Every row gives one point. Each copy is the shape, with its points in the same order, turned, moved and blurred by noise. Say if it was mirrored as well.

Shape (7 x 2):
[[-44  54]
 [-22 -30]
 [-16  50]
 [ 26 -48]
 [ 13 -21]
 [ -9  -2]
 [ 41 -40]]
Copy 1 (7 x 2):
[[-76  35]
 [-10 -21]
 [-53  46]
 [ 41  -8]
 [  9   8]
 [-16   9]
 [ 50   6]]
Copy 1 is: only turned
Copy 2:
[[-46 -72]
 [-26  12]
 [ -7 -67]
 [ 25  16]
 [ 16  -3]
 [ -8 -12]
 [ 51  23]]
Copy 2 is: mirrored

Shape, 8 rows:
[[ 13 -60  13]
 [ -8  58  -3]
 [ 17 -45  53]
 [-22 -27   8]
 [-26  34 -15]
 [ 52  28 -53]
 [ 37  21  -4]
 [-25 -14  24]]
Copy 1 (8 x 3):
[[  4 -50  37]
 [ 27  62  -8]
 [  7 -24  74]
 [-18 -11  17]
 [ -1  38 -26]
 [ 76  -8 -30]
 [ 61   9  11]
 [-14  12  33]]
Copy 1 is: only turned
Copy 2 (8 x 3):
[[-13 -44  43]
 [ 59  34 -29]
 [ 16 -39  71]
 [ 29 -40   8]
 [ 49   1 -34]
 [-20  54 -24]
 [  9  33   8]
 [ 40 -40  15]]
Copy 2 is: mirrored
Copy 3 (8 x 3):
[[ 39 -25  19]
 [-31  50 -44]
 [ 24   9  49]
 [ -1 -23  -1]
 [-35  23 -49]
 [ 50  50 -71]
 [ 21  48 -22]
 [-14 -10  10]]
Copy 3 is: only turned
Copy 4, 8 rows:
[[-27 -28  18]
 [ 62  50   7]
 [-44   1  39]
 [ 14 -19  31]
 [ 62  21  13]
 [ 29  25 -71]
 [ 12  36 -23]
 [ 13  -6  42]]
Copy 4 is: mirrored

Shape (8 x 4):
[[-21 -12 -47 -10]
 [ -3 -18 -35  -5]
 [ 20  59  31 -49]
 [-18 -22  14   4]
 [ 60  27  31 -39]
 [-27 -58 -19  53]
 [-13 -46 -38  50]
 [ -9 -65  -2  -1]]
Copy 1 (8 x 4):
[[-24  -9 -55 -28]
 [-20 -15 -30 -31]
 [ 14  69  23 -39]
 [ -2 -13 -12   5]
 [ 36  27  41 -57]
 [-43 -64 -17  19]
 [-45 -66 -24  -4]
 [ 15 -48 -19  15]]
Copy 1 is: mirrored
Copy 2:
[[  1 -45  -8  24]
 [  7 -33 -24  10]
 [  5  36  49 -38]
 [-19   9 -27  23]
 [ 11  36   8 -65]
 [ -1 -13 -80  55]
 [ 17 -26 -69  46]
 [-37 -14 -56  12]]
Copy 2 is: mirrored

Shape (9 x 6):
[[ 13   7  -3 -41  -8  12]
 [ -3 -87 -11  32  -5  22]
 [-33  48  50  40  -2  23]
 [-20  36 -34 -32  31  26]
 [ -9 -30 -39 -31 -16 -21]
 [-45  37  46 -33  29 -12]
 [ 55  40  26  80 -11 -21]
 [ 56  34   5 -24  40  24]
 [-21 -13 -39 -41  32   4]]
Copy 1:
[[ 23  -2 -26 -15 -59   5]
 [ 41 -34 -17  51  33   0]
 [  9  -1  62 -60   7  32]
 [-26  20 -44 -57 -27  41]
 [-17  -1 -29  25 -37 -15]
 [-21 -33  11 -84 -30 -14]
 [ 49  73  71 -30   3  -8]
 [ 49  39 -34 -64 -37  11]
 [-23  -2 -55 -18 -13   7]]
Copy 1 is: only turned
Copy 2:
[[ 13  -2  -9 -36  -9 -24]
 [-44 -33 -41  49  25 -45]
 [ -5  30  59  11  -3  38]
 [  8  54 -49 -29 -24   3]
 [-14 -20 -52  -9 -43 -41]
 [-32   7  18 -48 -28  48]
 [ 72 -18  41  64  -1  22]
 [ 57  20 -30 -30  22  14]
 [-17   6 -66 -18 -24 -10]]
Copy 2 is: mirrored

Shape:
[[-16   9 -38  17 -40   8  12 -67]
 [ 12 -47 -20  16 -14 -29  32 -32]
 [-58  23 -40  25 -45   8  -1 -14]
 [ -3  -6  22 -30 -29 -25 -17  -4]
 [-16  -2  -2  17 -11 -14 -35 -16]
 [ -6  24  30  11 -10   0 -12  -1]
 [ 23  -3   7 -22  12 -29  23  11]
 [ 15 -54  16  13 -20 -60  77 -27]
 [-89 -18  16 -16   9  26  15  10]
 [-20   6  -5  17 -50  49 -41 -17]
 [ 34  -1  13  -9 -17 -26  -7  30]]
Copy 1 (11 x 8):
[[ 47  -7   0  10 -90  14  -3 -15]
 [ 30 -16 -48  16 -38  -9  41  -4]
 [  8   1  18  54 -78   4 -29 -33]
 [ -3  17  19  -2 -29 -39  21  16]
 [ 17 -15  12  12 -27 -39 -17 -14]
 [  8   5  16   7 -13 -10 -33  20]
 [  7  32 -18   3   6  -7  25   4]
 [ 22  11 -87  26 -39 -15  54  39]
 [-76   5 -21   3 -52   0 -26 -27]
 [  5 -43  53   7 -53   4 -29  -2]
 [  7  11  15  15  15 -20  25  19]]
Copy 1 is: mirrored
Copy 2:
[[-14 -14  25   2 -27  13  13 -95]
 [ 17 -29  -9  18 -25 -37 -35 -52]
 [-53  23  30  -1 -26  21  -7 -56]
 [ 13 -39  38  -9 -12  17 -24   2]
 [-24 -21  34   1 -11 -16   3  -7]
 [ -5  -9  35  24  16  22   1   0]
 [ 49  -9   1  -6  12 -12 -24   3]
 [ 56 -29   1  41 -15 -44 -73 -57]
 [-52  -1  16 -31  45  16 -64 -25]
 [-57 -43  27   7  -8  51  18 -25]
 [ 31 -26   5  13 -17   4 -10  29]]
Copy 2 is: mirrored
Copy 3:
[[-22 -42  -6  -1  38 -40  11 -10]
 [-23  -1   1  49 -19 -38  22 -26]
 [-57 -26 -18  -2  47  -7   7  38]
 [-22  34   1  -9 -19 -15 -33   4]
 [ -6  13 -12  23  22  -2 -25  13]
 [  7   5  -1  -3  -8   5 -20  37]
 [ -1  39   2  -1 -43  -6  24   0]
 [-30  11  38  56 -58 -66  32  -9]
 [-68 -10  45   9   0  59 -11  22]
 [-23 -42 -39  -8  20  11 -48  15]
 [ -3  41 -32   4 -44 -12  -7  17]]
Copy 3 is: mirrored

Shape (12 x 9):
[[ -3 -40 -16  30  18   9   4  -5  -8]
 [ -5 -12   7 -14   1  23 -35  53  24]
 [-13 -14   9   8  36  23   2 -22 -20]
 [ 37  17  -9 -55 -41 -61 -13 -11 -39]
 [ 32 -13  46  -1  -3 -61 -14  27  20]
 [-26 -31 -14 -35   6 -22  42  -3 -43]
 [  4  29  -9 -14   3 -67 -20  34 -28]
 [ -6  19  24   8   0  24  -2  24 -10]
 [-18  16  19  21  -7  -3  10   8  30]
 [ 51  41 -24 -22 -30 -25 -10  31  30]
 [-40 -56  17  55   0  33  16   4 -40]
 [ 60  28 -25 -65  -1 -24  20  57 -50]]
Copy 1 (12 x 9):
[[-26 -44 -14  14 -18  10 -22  33  13]
 [ -4  18 -36   7  37  27 -28  -9  14]
 [ 12 -56   0  -1 -15  27  -2  23   4]
 [ 28  -4 -21 -58  46 -74  -5  60  17]
 [-10 -41  -7 -53  77  -8 -67  17  -8]
 [-13 -24 -41 -46 -27  -1  13  50 -18]
 [-24 -12  -3 -49  63 -15  14  54  30]
 [ 10  -7  16   8  28  20   4  13 -24]
 [ -8  -3  36 -21  13   0 -29  -4   3]
 [ -1  10  -6  -8  58 -73  -4 -18  19]
 [-27 -23   2  26 -39  56 -24  69 -29]
 [ -7 -18 -59 -30  58 -60  58  16 -24]]
Copy 1 is: mirrored
Copy 2 (12 x 9):
[[-31 -17   4  30   8  26  12   3  19]
 [  7  -7   3  -7  -5   9 -58  25  10]
 [-22 -28  22  -4  23  20  20 -23   0]
 [ 21 -28 -83  -3 -53  17  12 -11 -60]
 [ -9 -11 -11   6 -93  10 -31 -14   0]
 [-21 -40 -21   4  -1 -12  54  27 -28]
 [-21   1 -52   6 -37 -22 -26 -16 -51]
 [  4  12  25 -12  -4  14 -11  -4 -21]
 [  5  32  10 -10 -24   1   0 -13  19]
 [ 59  14 -44  28 -45  -2 -41 -18 -21]
 [-58   9  37  15  17  49  33  34   3]
 [ 41 -47 -31  39 -23 -25 -18   9 -93]]
Copy 2 is: only turned
Copy 3:
[[-29 -26  -4  26  24  14   0   4 -10]
 [ -3 -32  39 -34  10 -11 -16 -15 -17]
 [-22   0  -3  33  34  -3  24 -35 -14]
 [ 31  65  19  28 -68   6 -36  -7 -27]
 [ 51  -3  27  16  -3 -49 -21  36 -15]
 [-54  39   6  39 -25 -14   5  -2 -49]
 [ 13  37  -4   8 -15 -35 -71 -13 -22]
 [-19  10  36  -8  22 -19  -7 -22  20]
 [ -9  -5  -3 -16   1 -31   3   7  32]
 [ 37  36  13 -44 -12  12 -43  24  -2]
 [-71 -43  21  62  23 -10  13 -11  16]
 [ -1  89  52 -15  -3  14 -49   4 -55]]
Copy 3 is: only turned
Copy 4 (12 x 9):
[[  3 -40 -21  23  26 -14 -51   2 -21]
 [ -3  19 -30  -9  30  13 -51  28  40]
 [ -4 -14   8  37   9   5 -61   8 -25]
 [ 38  10  56 -56 -27  -2   7 -20   4]
 [ 26   1   6 -36  -7 -56 -24  64  12]
 [ -4 -20  50  14  39   6   9  -2 -24]
 [-26  18  19 -57 -23 -18  -1  16   0]
 [ -1  -8 -18  26 -17  16 -30  28  20]
 [ -6  -3 -26  39  -9 -29 -28  19  28]
 [ 34  48 -28 -41 -22 -17 -10  -8  15]
 [-16 -95 -12  43  34  12 -36  26  -3]
 [ 30  52  10 -49  -2  41  27   8 -31]]
Copy 4 is: only turned

Shape, 18 rows:
[[ 41   9 -52 -43  -9 -28   3 -21  32 -30 -50  54]
 [-41 -14   5 -14  22 -12   1  11  51  28  20 -49]
 [-56 -25  23  10   3 -12 -53   5  17  28  17  -3]
 [ 21 -24 -41 -63 -38 -18   9  25   8 -43 -11  70]
 [-42 -58   1  -2  44  44 -21  23   5  24   3 -30]
 [ 53 -12 -16 -54 -36 -49  29  36  16 -35  -7  34]
 [  9  11  26 -33 -21   2   0 -20 -33   1 -33 -37]
 [-44   9  25 -10  37  24 -32  26  12  50  16 -26]
 [ 27  -7   3  -4 -11 -41  10 -29 -42 -25   2  -3]
 [ 46  17 -30 -16 -18 -40  12  14 -10   1 -17  49]
 [ 22  24  15  -4  26  -2 -11  20  -5 -44  -1  -4]
 [ 43 -14 -11  -8 -14 -31 -36  23 -11  -1 -38 -33]
 [ 31   5 -37 -35 -62 -18   4   2  40 -68 -18  43]
 [-24 -41  63  20  28  12  -4  14  36  28 -22  -6]
 [-10 -20   2  -1   1  35   9   3  30  43  22  -6]
 [ 64  -5  22 -56 -11 -15 -36 -15   0 -11   1  12]
 [-12 -19  14  32  -7  43 -28  24  26  32  17 -22]
 [ 49 -19  -9  -9  12 -23 -15 -25  -2 -18  10 -12]]
Copy 1:
[[ 24  43  -6 -29 -38 -14 -27 -10  64  -1 -30  55]
 [ 22 -49  17  15 -17 -16 -43   1 -46  -5 -23 -35]
 [-16 -60   0  -8  15  14 -20 -38 -30 -25  12 -22]
 [ 30  17  -2 -60 -49  13  12  37  47 -23 -10  51]
 [ 12 -38   5  35  14  40  -5  -7 -67 -26 -43 -12]
 [  9   7  -8 -44 -49 -25  14  59  58   0 -17  14]
 [-13  11  -6  -5  -1 -17  25  -8 -28  57  -4   5]
 [-14 -31   3  33   7  43 -36  -6 -55   1   5 -45]
 [  3   9 -14 -25  37 -44  29  16  16  23  -1  12]
 [ 10  11 -33 -17  -8  -6 -12  32  65  19   4  22]
 [-18  34 -12  22  -3 -17  14  17   3 -18  10 -14]
 [-19  -5 -60  -3 -24 -22  18  -8   8  23 -38 -10]
 [ 35  23   0 -42 -72 -34  21  -6  59 -20   7  41]
 [-37 -60  42  47   6  15  -4 -13 -11  -8 -25  -4]
 [ 39 -41  24  24  -3  34  -7  -8  -8  10  -8 -22]
 [-21  38   7 -43 -13   5  23  -8  27  24 -23 -31]
 [ 19 -54  -5  50 -13  29  18 -28 -17  -9  -4 -35]
 [ 16  18  -8 -12  22 -28  15  -8  24   4 -35 -25]]
Copy 1 is: mirrored
Copy 2:
[[-37 -67 -21 -31 -36 -83   8  -7 -47   3 -31  -5]
 [  4 -21 -47  42  22  20  14  68  -4  38 -25   0]
 [ -7 -12 -17  63  -8  21   9  41 -18  39  21  49]
 [-82 -55  -3 -40 -59 -69  30  26  -4  15  -4   4]
 [-22 -19 -55  41 -29  68 -18  31   4  49  10  -7]
 [-50 -53  13  -9 -42 -88  35  44  13  -3 -23 -32]
 [  6  -5   7  20 -47  16  49   9 -36 -15 -29 -32]
 [ 22   7 -32  33  -4  40   6  53 -22  55  27  -4]
 [-42 -11  18  42 -15 -28  44 -17 -19 -17 -13 -29]
 [-24 -20  -8  -3 -36 -90  28  -3  -9   3   8 -20]
 [-28  -4  19  13 -11 -18 -21  32 -37  -2   5 -44]
 [ -3 -37 -19  55 -60 -29  11  28 -23 -32   3 -30]
 [-62 -57   9 -42 -33 -70  12  35 -17 -36 -30  20]
 [ 23 -19   6  50 -24  29 -32  26  14  59 -24  12]
 [ 14 -22 -33   4   1  24  11  21  27  31   5   3]
 [-11 -76  35  10 -31 -25  37  17 -35   0  17 -33]
 [ 21 -11 -26  23  -9  37 -19  36  23   3  28  16]
 [-28 -54  -2  36   0 -20  14  -3 -20 -17   2 -37]]
Copy 2 is: mirrored
Copy 3, 18 rows:
[[-19  17 -69  16 -51 -46 -25 -30 -29 -72  26  24]
 [ 17 -47  -3 -27  -2 -33  16   1  74 -13  -4  -6]
 [ 45 -31   7   1   6 -22  -9 -15  39  19  33 -40]
 [ 10   8 -38 -10 -70 -14 -50   4 -51 -31  33  55]
 [ -4 -50  -2  11   7  26 -10  15  45  25 -16 -28]
 [ 27  24 -29 -15 -42 -30 -14  25 -44 -67  12  67]
 [ 13  -2  19  13 -26  -6  41 -44 -15 -32 -27 -11]
 [ 23 -15  13 -19  25  -7  -9 -25  57  16 -16 -33]
 [-11  18  18  16 -13 -22  44   1 -41 -39  34   0]
 [  3  42 -40  -8  -9 -46  -4 -11 -54 -35  20  20]
 [ -5  56   8   5 -19  -6   3  11  18 -37   4 -10]
 [ 38   1 -25   6  -9  -7  21  13 -28 -62 -14 -38]
 [ 22  28 -54  -2 -95 -19   0  -8 -23 -50  45  44]
 [ 42 -19  -2  59  18 -15   7   3  55  14  -7   1]
 [  9 -26 -30  -6  15   7  18 -20  38  16   8  21]
 [ 30  15   4  12   1  15 -11 -28 -23 -81  25  15]
 [ 43 -10 -30   2   9  27  26  -6  47  27   8 -22]
 [ -8   3 -12   9   0   1  28   5  -7 -65  36  -3]]
Copy 3 is: only turned
